Each row of a before or after table is a point. The points were changed in one or more steps. Then noise was added and the rows were shuffled. The steps act on how far a point lies along the listed directions, d1 being the first. Name the steps. A step turns or swaps two directions, mirrors them in a line or flattens them onto one, adds a multiple of one to another, or multiplies one. Angles are multiples of 10 degrees, from the lower direction toward the higher: turns from -170 to 170, lines from 10 to 170 but not 90. Use the fewest steps. Two steps may share a direction if one is a turn and the other turns, adds or multiplies; they go together, in the order done. Otherwise the lowest direction goes first.

Directions:
(1): [ 53 -10]
(2): [10 53]
Before (12 x 2)
[[  16  -19]
 [  24  -31]
 [  12  -14]
 [  41  -24]
 [ -27  -25]
 [   5 -100]
 [   2    9]
 [ -19   39]
 [  80   34]
 [ -30  -38]
 [  38   -5]
 [  74    4]]
After (12 x 2)
[[-32  17]
 [ 61 -62]
 [ 27 -68]
 [ -8 -45]
 [-93 -39]
 [ -7 -16]
 [-22 -36]
 [ 35  34]
 [  9   2]
 [  5 -36]
 [-11 -20]
 [-44  17]]
Steps: turn d1 and d2 by -70 degrees

Directions:
(1): [66  8  2]
(2): [  3  -8 -66]
(3): [-7 65 -9]
Before (10 x 3)
[[  5 -31  25]
 [ 42  71 -89]
 [-24  20 -49]
 [-23  10  69]
 [ -1   2  11]
 [ 30  -3  45]
 [  0  33 -32]
 [-18 -41   6]
 [-27 -57  33]
 [-25 -24  70]]
After (10 x 3)
[[  1   1  12]
 [ 33 -26 -40]
 [-30 -20  69]
 [-37 -26   4]
 [  2 -10  74]
 [-35   1  18]
 [ 78  44 -83]
 [-20  35  37]
 [ 36   3 -25]
 [-56 -37  30]]
Steps: swap d1 and d3

Directions:
(1): [-32  31  20 -59]
(2): [-52   6 -55  12]
(3): [ 46  30 -46 -25]
(4): [-1 63 17 40]
Before (11 x 4)
[[-33   8 -16 -19]
 [-11  11  43  62]
 [ 30 -34  38  -4]
 [ -1 -34 -46  28]
 [ -9 -44 -29  33]
 [-41  -5 -31 -29]
 [ 22 -12  19  41]
 [-54 -14 -16  -3]
 [-40 -55 -16  44]
 [ 71  37 103 -12]
 [-12 -28 -35  35]]
After (11 x 4)
[[ -11  -53   86   -3]
 [ -35   42   48   13]
 [  15  -55    7   37]
 [   5  -32   61  -27]
 [  15  -24   63   -8]
 [  21  -26   50  -23]
 [  -5  -58   39   40]
 [ -28    8  -29  -47]
 [  11  -32   12   35]
 [ -12   28   25  -30]
 [ -46  105 -102  -29]]
Steps: add -0.7 times d2 to d3; turn d1 and d2 by 140 degrees

Directions:
(1): [ -7 -71 -76  18  -5  17   1  13]
(2): [ 72   5 -28 -37 -43 -18 -23 -39]
(3): [-14  13   7 -34 -60  68  -7  42]
(4): [-36  42 -35  21   5   7 -80 -18]
Before (14 x 8)
[[ 24 -22  20 -34   7 -10  70  23]
 [ 29  57   4  10   6 -33 -11 -57]
 [ 40  49   0 -11 -14 -40   2 -29]
 [-26  -9  32  -2  -1   7 113  59]
 [  4 -17  41  17  -3   5  56   5]
 [ 13  53  57   1  58 -57  -4 -41]
 [-16 -19  36  -9   5  27  57   2]
 [-23  12  65 -50 -50  75  81  64]
 [  5 -32  27 -18   8  -4  25  26]
 [ 31  54  30   9  14 -64  -6 -60]
 [ -6 -28  28 -16  19  -2  47  18]
 [  4 -41  24 -23 -14  13  69  24]
 [ 81  57  42  -9   0 -76 -57 -68]
 [-49 -58   9  18  28  46  24  70]]
After (14 x 8)
[[-29  34   7  57 100 -82   0 -60]
 [ 13  69  36 -35 -63  25  -9  -9]
 [ 31  53   3 -26 -42  -6   3 -12]
 [-46  10  -8  12  33  -5 -36  -7]
 [-11  74  61 -44 -24  39 -23  15]
 [ 26  53  27 -29 -49  29  13 -13]
 [-53 -48 -12  52  75   2  -9  34]
 [-45  15  -3  28  36   3 -18 -34]
 [ 72  64  65 -63 -80  12 -42  -2]
 [-79  55 -32  63  56 -37 -18  -3]
 [-30  41 -37   3  33 -21 -52 -18]
 [-24   5  -6  11  25 -15 -39   4]
 [-42   9 -32  34  38 -26 -47 -31]
 [-36  30   0  49  12   6 -27 -20]]
Steps: turn d3 and d4 by -160 degrees

Directions:
(1): [ 23 -22  -7  10  94 -34   2   2  45]
(2): [ 48 -14 -37  28 -32 -69 -45   0 -27]
(3): [-72 -22 -56   9  17 -27  33 -25 -39]
(4): [ 34  29 -80  23  10  56  13  28   0]
Before (14 x 9)
[[ -6  14 -31  17  -7   3  15   9 -29]
 [-24   0 -48  21 -16  14  24 -13 -17]
 [-43 -17 -10  -2  26   3   9 -11 -19]
 [-23   4 -24  -3  -1   2   6  -7 -10]
 [-12  -4 -53  19  18  -8  30  11 -24]
 [-16   0 -47  11   2   1  -6 -17 -24]
 [  6  -1 -35   3 -10  24  -1   5 -18]
 [  4   5 -22  16 -12  -2  10  15 -18]
 [ -9   5 -46  16  -3   5   4  -9 -25]
 [-13 -11  10 -12 -17 -19   7 -14 -17]
 [ 16  14  -5  -2   0  42  -4  -3  24]
 [-39   4 -20  -1 -23  29  24 -13 -27]
 [  8   3  -8   3  17  40   7  13  14]
 [ 58  36  70 -31  11 121  15  35  76]]
After (14 x 9)
[[ 11   4  18   7 -31  10  -2  -8   9]
 [-26 -10  29 -14  -2   0  -3 -28  14]
 [ 10  11  22   5 -17  -9  -3   8 -13]
 [  7   0  15   6 -19 -15  -1  10 -10]
 [  1 -12  22 -12 -19  -4 -15  -5  -9]
 [ -4  14  15  -7 -33  40   6  -3  -6]
 [ 17   5   2   0 -11   3 -28  -9  -1]
 [ 10   6  -6   2  20  38  -6  13   3]
 [ 15   4  13   3 -16  -3 -18  -8  -5]
 [-20 -17  36 -11  12   1   2  -7  10]
 [ 26  -1  20   4   2 -14   1  18   5]
 [ 17   8 -26  -1 -13  16   9   6 -11]
 [-95 -35  87 -47  24   9  48 -39  15]
 [  4  11   0  -7  -9  10  -6   1   5]]
Steps: turn d3 and d4 by 150 degrees; multiply d3 by 0.4

Directions:
(1): [ 38 -21   6 -51  -7  25 -66  44  -3 -65 -18]
(2): [ 25   8   0  11  66  68  14  56 -16  50 -10]
(3): [-14 -10  41 -39  12 -33  48  34 -74 -19  46]
(4): [ 26  18   4 -34  12 -19  78  11  46 -29 -65]
Before (9 x 11)
[[  7  15  37   4  62  32  49  36 -91  69  40]
 [ -6   1  14   1  62  64  29  53 -69  20  48]
 [ 16  -9  30 -28  29  32  40  39  38 -10 -43]
 [  3 -33 -11  23  37  63 -41  32 -29  55   0]
 [-46   9  -3  53 -26 -40 -29 -75  -3  33  31]
 [-21  -7  32 -25 -19 -42  14 -27 -19  -5  37]
 [  6  21   8 -55  18   3  20 -14  62 -58 -31]
 [ 29 -46 -15   6 -39 -18 -68 -52  51   4 -35]
 [-31  35 -46  86   3  34  12 -35  -2 103  -2]]
After (9 x 11)
[[  3 -33 -15  26  32  65 -46  27 -20  54  -5]
 [-34  36 -47  86  -4  30   8 -44   4  99  -3]
 [ 16  -8  27 -26  28  32  35  36  42  -9 -45]
 [ 12  19  30  10  68  46  43  37 -80  77  31]
 [  5  20   9 -56  18   1  21 -12  60 -58 -28]
 [-48   6   3  48 -25 -46 -25 -75  -9  30  35]
 [ -2   2   7   7  67  74  23  53 -60  28  40]
 [ 25 -48 -10   1 -46 -28 -66 -56  46  -4 -27]
 [-20  -9  34 -28 -12 -39  18 -21 -25  -1  40]]
Steps: turn d2 and d3 by -10 degrees

Directions:
(1): [ 59  -2  25  19 -26  32  -4 -54  44 -62  52  20  43 -24]
(2): [-35  32 -69  40  33  -3  20  -4 -45 -89  -3  -3  16   2]
(3): [ 44 -41 -59 -40 -26  -4  31  28 -25  16  21 -66  54 -25]
Before (8 x 14)
[[ 37  11  50  28  -8  25 -10 -22  32 -45  -1  30   5  -5]
 [ 33 -48  -2 -47 -28  -4 -21  13  39  74  12 -36  26  -7]
 [ 23 -14  55 -44 -35   9 -21   2  19  84  -9  16 -44  14]
 [  8 -18 -45 -23  -8 -21   5  45 -20  21  -8 -55  28 -22]
 [ 43   6  81  -4 -31  39 -28 -79  83 -19  24  56  -2   1]
 [ -4  46  26  33   6  17   2 -34  12 -74  20  34  14  -4]
 [ 30  -7 -76   9  -6  -5  27   7 -50 -82  44 -38  77 -25]
 [-56  32  35  32  20   9 -20  -6  26   0   5  60 -50  24]]
After (8 x 14)
[[  46  -13  -68   14  -13   -1   22   -5  -39 -102   53  -38   86  -30]
 [   5  -29   44  -31  -30    3  -19   21   37   84   22    9  -20    4]
 [ -66   45  -15   46   37   -4  -38  -24   18  -50  -16   35  -21   28]
 [  74    8   96    5  -41   58  -35 -110  105  -45   54   63   18   -9]
 [ -46   27  -51   22   29  -23    1   35  -36  -30  -29  -15   -2   -2]
 [  80  -12   41  -22  -46   27    7  -18   44   -9   54   -9   52  -33]
 [ -40   41   43    9   15   11  -33  -10    0   19  -34   59  -74   38]
 [  73   -8   58    6  -32   34   -5  -28   49  -35   21   23   36  -23]]
Steps: multiply d1 by 1.6; swap d2 and d3

Directions:
(1): [ 19  29 -54 -35  15  -5  -8  24  25 -34  47 -11  13 -63 -71   1  20 -80]
(2): [-11 -48 -20 -27  59 -21 -28 -34 -34   2 -45 -15 -41 -26  72  -9  -3 -76]
(3): [-26   5  11   8 -87 -72  47  13 -18 -32  33 -19  12  35  46 -14  18 -59]
(4): [-21  81 -68 -59 -11 -24 -14   8 -39  19  19 -21 -41  -5  30 -14 -40  55]
(5): [ -6  75   9  58  18  13  -3  16 -48 -30 -15  28 -11 -31  33  78  62  -4]
(6): [ 13 -55 -35 -18  11  21 -32  30 -21  18  77   8  -6  32  29 -13  97  29]
Before (8 x 18)
[[-16  45 -54 -13  13 -25  -8 -13 -52 -45 -10  -9 -42 -28  49   7   1 -59]
 [ 31 -51 -47 -35 -22 -10 -20  29   9  26  75 -25  12   9 -58 -49 -24  19]
 [ -1  18   4   6 -11 -57  11  15   9 -31 -26 -16 -17 -48  21  25  30 -76]
 [-15 -55 -27 -80   7 -32  23 -28  30  39  -4 -57 -14  11  40 -48 -62 -14]
 [-24  28  27   3  91  -3 -24 -37 -74  41 -78 -11 -57 -28 100  18 -67  12]
 [-13  38 -25  -5 -44 -40  20  -3 -27  18  21 -27   2  17  68  12  38  17]
 [ 12 -51  29  42   4  42 -19  18  22 -16  40  32  27   9 -38  18  55   8]
 [-12  39  16  10 -23  25  -7 -16  16  43 -40  21 -16  19  10  13 -32  95]]
After (8 x 18)
[[ -19   70  -14  -15  -22   -1   -8    0   10   -6   -5   -2   -7  -19
   -39    0  -80   37]
 [   6  -63  -41  -24    8  -15   -9   -9   -6  -34   30  -14  -17    3
    17  -37   29  -85]
 [   5  -42   39   20  -28   37   -7  -10   39   46   -7   26    7   48
    -5   -8   21   75]
 [   6  -36  -31  -33   -1  -13   -2  -15    7   39   23  -31    4   17
    41  -28   32    2]
 [ -18    2   17   34   29   -1   22   -1  -40   -3  -17   -6  -18   -3
   103   68   71  -15]
 [  -2 -118   60    1   17  -15   10  -12  -12   36   19  -19   11   49
    59  -53   -1  -35]
 [  15   64  -32   45    7    9  -29   40  -66   -4   31    8  -17  -34
     5   60   32   44]
 [  13  -30   -3  -22    2  -48   -3    8   35  -15  -20  -27  -16  -43
    -1   -9    6  -82]]
Steps: mirror d1 and d5 in the line at 10 degrees; flatten d2 and d3 onto the line at 30 degrees; mirror d4 and d6 in the line at 50 degrees

Directions:
(1): [-63 -23  15 -48 -41 -22  -5 -89  -4  57   9   1  55 -35  37 -22 -27 -40
   1  16]
(2): [  0  40   8  -5  45  -2  49 -40 -52   3  54 -13 -72 -37  -7  59 -28 -17
  22  64]
(3): [  4 -61  26  40 -39 -43  14  26 -15  -9  26  95 -35 -20  62  15  51 -21
  15  10]
Before (9 x 20)
[[ -70    0   20  -49  -20   -8   -1  -76   41   41  -12  -28   87  -22
    13  -21  -43  -16   -2   29]
 [ -12   -2   11   -5  -16   -6  -51   -5   22   25  -36   -2   54   -3
    15  -50  -19   10   -9  -50]
 [ -50    6   14  -42   -5  -30   33  -89  -12   44   56    7    9  -47
    54   28  -16  -46    3   49]
 [ -42  -89    7  -20 -118  -11  -57   48   82   10  -93   58  121   33
    43  -87   52   21  -21 -100]
 [ -35   16   31  -19   -6  -12    6  -62  -20   26   23  -40   30  -18
     6  -17  -68    3   29   16]
 [  14   39  -19  -24   49   24   20   20   -4    4   15  -35  -36  -36
   -16   32  -32   -4  -22  -12]
 [  54   -6    9   60    2   20  -13   71   29  -24  -25   34  -44    7
     8    2   27    4  -24  -22]
 [  24  -27  -33   38    9   17  -10   75   19  -17  -20   56  -11   15
    19    8   35    3  -11  -27]
 [ -42   27    7  -56   -7   15  -31  -88   -8   30   -8  -69   56   -9
     3  -24  -46  -16  -15    9]]
After (9 x 20)
[[  32   39   15   35   38   10   15   32  -16  -36   15  -38  -36   18
   -32    9  -39   45   27    2]
 [  22   18    0   16   12   10  -49   39   23   -5  -41  -13   24   14
   -11  -40  -11   30  -10  -59]
 [  50   33   -7   39   53    2   40   59   -5  -48   45   15  -79    7
    -1   61   33   15    0   21]
 [  46   63  -12   12   56   45  -17   35   -8  -49  -15  -72  -29   34
   -47   10  -12   39  -17   -6]
 [ -14   26  -11  -43   31   12   23  -20  -10   27   21  -30  -17  -51
     4   27  -41  -23  -21   -2]
 [ -24  -34   26   -2  -51   -8  -21  -38   26   47  -18   33   30  -36
    52  -31  -11  -45  -23   -6]
 [ -39  -46  -21  -11  -30    0  -17  -10   18   37  -17   51   50  -16
    52  -17    8  -35  -12  -15]
 [   7  -54  -13    7  -76   19  -60  111   92  -31 -108   31   89   66
    -3  -77   61   61  -28 -117]
 [  41   43   -8   35   57   32   12   77   47  -58  -25  -32  -13   37
   -53   22    1   52   -4    5]]
Steps: multiply d1 by -1; turn d2 and d3 by 10 degrees
